Each point is reached from the start by the listed moves, each made 0, 1 or 2 times, or once backwards (-1), plus a little noise. Is the number of moves made odd or even? Then give how often each move was made.

Moves:
(1): +1.31, +0.61
(2): -0.82, +1.80
Start: +0.39, +0.27
Points:
+1.38, +5.04 => even (2, 2)
+3.81, -0.29 => odd (2, -1)
+2.49, -1.09 => even (1, -1)
+0.39, +0.27 => even (0, 0)

Moves:
(1): +1.52, +0.86, +0.95, +0.75, -0.31, +0.47, +0.60
(2): -1.54, +2.39, +1.51, -0.28, -0.22, +0.05, +0.51
(3): -0.74, -0.99, +1.94, +0.53, -0.78, -0.07, +0.87
(4): +0.83, +0.12, -0.07, +2.44, -0.30, -0.25, -1.74
Start: -0.86, +0.23, +0.25, +1.19, +0.20, +0.41, -0.44
Points:
-3.82, +4.20, +5.14, +3.45, -1.31, +0.21, -0.22 => even (0, 2, 1, 1)
-2.16, +0.86, +5.47, +6.86, -2.22, -0.18, -1.72 => odd (0, 1, 2, 2)
-2.47, +3.47, -0.08, -2.07, +1.09, +0.82, +1.01 => odd (0, 1, -1, -1)

Moves:
(1): +2.16, +0.72, +1.42, -0.42, +0.16, +0.44, +1.31, -0.74, +0.70, -0.15, -0.10
(2): +0.18, +2.71, +1.32, +0.25, +0.09, -0.22, -1.06, -0.49, -0.39, -0.19, +0.37
(3): -1.13, -0.04, +1.22, +0.69, -0.09, +0.03, +0.15, -0.96, -0.34, +0.04, -0.61
(4): +1.33, +0.64, -1.31, +1.98, +0.03, +0.58, -1.14, -1.37, -0.10, -2.42, -0.69
(5): +0.11, -0.11, -0.04, +1.71, +2.37, -0.20, -1.08, +0.20, +0.35, +0.31, +0.73
(6): -0.35, +1.74, -1.38, +1.10, -0.45, +2.89, -0.23, +0.02, +2.15, +0.19, -2.27
(7): +0.40, +0.64, -0.87, +0.45, +0.49, -0.02, +1.32, +0.02, -0.33, +0.45, -0.07
(8): +1.56, +0.58, +0.91, +3.12, -1.36, +0.56, +0.29, +1.72, +0.20, +0.97, -0.92
Start: +0.93, -0.42, -1.45, -0.16, -0.12, -0.64, -0.18, +0.44, +1.67, +0.99, -1.07
Points:
+1.78, -1.81, -1.85, -2.94, +1.36, -4.18, +3.62, +2.87, -0.62, +3.88, +2.36 => odd (0, 0, -1, -1, 0, -1, 2, 0)
+6.93, +1.27, -1.87, +6.73, -5.41, +4.88, +2.47, +2.11, +4.68, +0.58, -6.82 => odd (1, -1, 0, 1, -1, 1, 0, 2)
-2.61, -4.64, -3.16, +1.80, +4.31, -1.95, -1.09, +3.38, +2.10, +4.69, +0.77 => odd (-1, -1, 0, -1, 2, 0, 0, 0)

Moves:
(1): -0.49, -0.47, -0.44, -0.22, +0.64, +0.34, -0.49, +2.39, -0.53, -0.39, -0.23, -0.48
(2): -0.81, -1.00, +0.03, +0.06, -1.25, +0.31, +0.29, -1.51, -1.75, +0.24, +0.97, +0.06
(3): +0.36, -1.11, -0.34, +0.85, +0.57, +0.16, +0.90, +0.35, -0.38, -0.09, +0.10, +0.68
(4): -1.16, +0.35, +1.28, +1.33, -0.21, +0.18, -0.17, -1.11, +0.19, -0.20, +0.69, +0.96
(5): +0.87, -1.08, -0.37, +0.85, -0.24, -0.29, -0.26, +0.09, +1.13, -0.34, +0.08, +0.51
(6): +1.25, +0.20, +2.46, -2.07, +0.31, +0.25, +0.06, +1.35, +0.25, -0.01, +0.02, +0.47
(7): +0.95, -1.40, +0.04, +1.33, +0.70, +0.59, +1.51, +0.90, -0.61, -1.06, +1.23, -0.77
(8): +0.20, +0.36, +1.93, -0.10, +2.38, -2.21, -0.24, -1.00, -1.34, -0.61, +1.13, -0.53
(9): -0.62, -1.08, +2.33, +1.07, -1.79, -0.31, +0.96, +0.06, +0.80, +0.05, -0.85, -0.32
(10): +0.28, +0.77, -0.04, +0.26, +0.08, -0.79, -0.11, +0.36, -0.23, +0.98, +0.73, -0.47
(11): -0.90, -0.58, -0.45, -0.67, -0.01, +0.40, -0.01, -0.36, +0.11, +0.62, +0.54, -0.60
Start: +0.52, -0.35, -1.18, +0.36, +0.08, +0.36, +0.80, +0.01, -1.93, -0.05, +0.19, +0.47
Points:
-0.02, +6.53, -0.73, -0.71, +4.77, -6.24, -2.64, -6.28, -5.66, +0.74, +2.25, -0.53 => even (-1, 0, -1, 0, -1, -1, -1, 2, -1, 1, -1)
+5.35, -3.57, +2.77, +5.97, +1.97, -3.11, +3.66, +0.13, +0.74, -2.93, +0.70, +1.58 => odd (-1, -1, 1, 0, 2, 0, 1, 1, 1, 0, -1)
-2.88, -0.83, +7.00, -1.88, -4.72, +2.01, -1.29, +6.42, +4.68, +2.29, -1.91, +0.99 => even (2, -1, -1, 2, 1, 2, -1, -1, 2, 1, 2)
+4.23, -3.08, +6.15, +4.33, -2.46, +1.86, +3.08, +1.75, +4.70, -1.22, -1.46, +7.13 => odd (-1, -1, 2, 2, 2, 2, 0, -1, 1, 0, -1)
